Every row gives one point. Each copy is the shape, with its points in the same order, stretched, turned, moved and blurred by noise. Some copies are also mirrored. Which?

Shape:
[[0.29,-0.19],
[0.10,0.24],
[-0.29,-0.24],
[0.05,0.43],
[0.32,-0.36]]
Copy 1, 5 rows:
[[-0.41,-0.44],
[-0.27,0.04],
[0.23,-0.35],
[-0.21,0.30],
[-0.43,-0.65]]
Copy 1 is: mirrored
Copy 2, 5 rows:
[[-0.09,-0.65],
[0.25,-0.16],
[-0.38,-0.05],
[0.39,0.02],
[-0.28,-0.74]]
Copy 2 is: only turned

Shape (6 x 3):
[[0.08,0.04,-0.04],
[-0.06,-0.29,0.34],
[0.48,0.06,0.68],
[-0.02,0.03,0.29],
[-0.03,0.37,0.73],
[0.33,0.41,-0.60]]
Copy 1:
[[-0.21,0.06,-0.18],
[0.08,-0.30,-0.37],
[0.16,-0.41,0.28],
[-0.20,-0.28,-0.09],
[-0.33,-0.70,0.17],
[-0.50,0.61,0.21]]
Copy 1 is: only turned
Copy 2, 6 rows:
[[0.04,-0.07,-0.25],
[-0.02,-0.22,0.34],
[-0.08,0.62,0.41],
[-0.19,-0.08,0.06],
[-0.70,0.25,0.20],
[0.28,0.14,-1.05]]
Copy 2 is: only turned
Copy 3, 6 rows:
[[-0.04,-0.01,-0.08],
[0.09,-0.09,0.28],
[0.36,-0.47,0.05],
[-0.06,-0.23,0.13],
[-0.06,-0.68,0.17],
[-0.21,0.29,-0.65]]
Copy 3 is: mirrored

Shape (11 x 6):
[[-0.45,0.14,0.52,0.29,0.28,0.04],
[-0.19,0.01,-0.24,0.61,-0.26,0.01],
[0.53,-0.20,-0.43,-0.16,-0.08,0.42],
[-0.36,0.37,0.31,-0.06,0.16,0.02],
[0.14,-0.06,-0.39,-0.28,0.43,0.44],
[0.38,0.03,-0.44,-0.17,-0.21,0.46],
[-0.40,-0.19,-0.31,0.08,-0.11,-0.13],
[0.20,-0.62,0.05,-0.26,-0.33,-0.17],
[0.50,-0.14,0.58,0.18,-0.15,-0.33],
[0.23,0.23,0.04,0.23,-0.12,0.26],
[-0.45,-0.12,0.45,-0.38,0.39,0.50]]
Copy 1:
[[-0.22,0.09,0.28,0.55,0.27,-0.02],
[0.30,-0.14,-0.18,0.19,-0.20,0.57],
[0.22,0.15,0.00,-0.69,-0.03,0.74],
[-0.31,0.46,0.22,0.26,-0.05,-0.03],
[-0.07,0.70,0.19,-0.47,0.45,0.63],
[0.13,0.23,0.08,-0.49,-0.26,0.62],
[-0.25,0.12,-0.44,-0.04,0.08,0.36],
[-0.26,-0.23,-0.38,-0.54,0.06,0.00],
[0.36,-0.30,-0.19,-0.03,-0.22,-0.50],
[0.26,0.15,0.26,0.14,-0.29,0.29],
[-0.73,0.18,0.53,0.04,0.57,0.12]]
Copy 1 is: only turned
Copy 2, 11 rows:
[[-0.42,0.10,0.67,0.15,0.35,-0.25],
[-0.26,-0.52,0.34,0.62,-0.20,0.19],
[0.18,0.37,-0.05,0.21,-0.55,0.57],
[-0.48,0.15,0.25,0.05,0.24,-0.33],
[0.08,0.79,-0.05,0.26,-0.05,0.47],
[-0.05,0.36,-0.11,0.27,-0.66,0.38],
[-0.44,-0.11,0.15,0.15,0.13,0.40],
[-0.04,-0.07,0.33,-0.56,-0.19,0.55],
[0.33,-0.38,0.55,-0.50,-0.11,-0.32],
[0.01,-0.04,0.21,0.31,-0.40,-0.16],
[-0.53,0.92,0.51,-0.11,0.28,0.11]]
Copy 2 is: only turned
Copy 3 (11 x 6):
[[-0.52,-0.17,0.46,0.55,0.20,0.12],
[-0.04,-0.83,-0.13,0.70,0.04,-0.12],
[-0.06,-0.32,-0.52,-0.18,-0.48,-0.16],
[-0.31,0.13,0.23,0.49,0.23,0.08],
[-0.34,0.00,-0.53,-0.32,-0.01,0.10],
[0.00,-0.13,-0.57,0.05,-0.41,-0.16],
[0.09,-0.60,-0.16,0.29,0.19,0.34],
[0.30,-0.59,0.25,-0.05,-0.43,0.23],
[0.02,-0.48,0.78,0.23,-0.40,-0.45],
[-0.21,-0.22,-0.05,0.45,-0.22,-0.37],
[-0.60,0.31,0.16,0.04,-0.08,0.62]]
Copy 3 is: mirrored
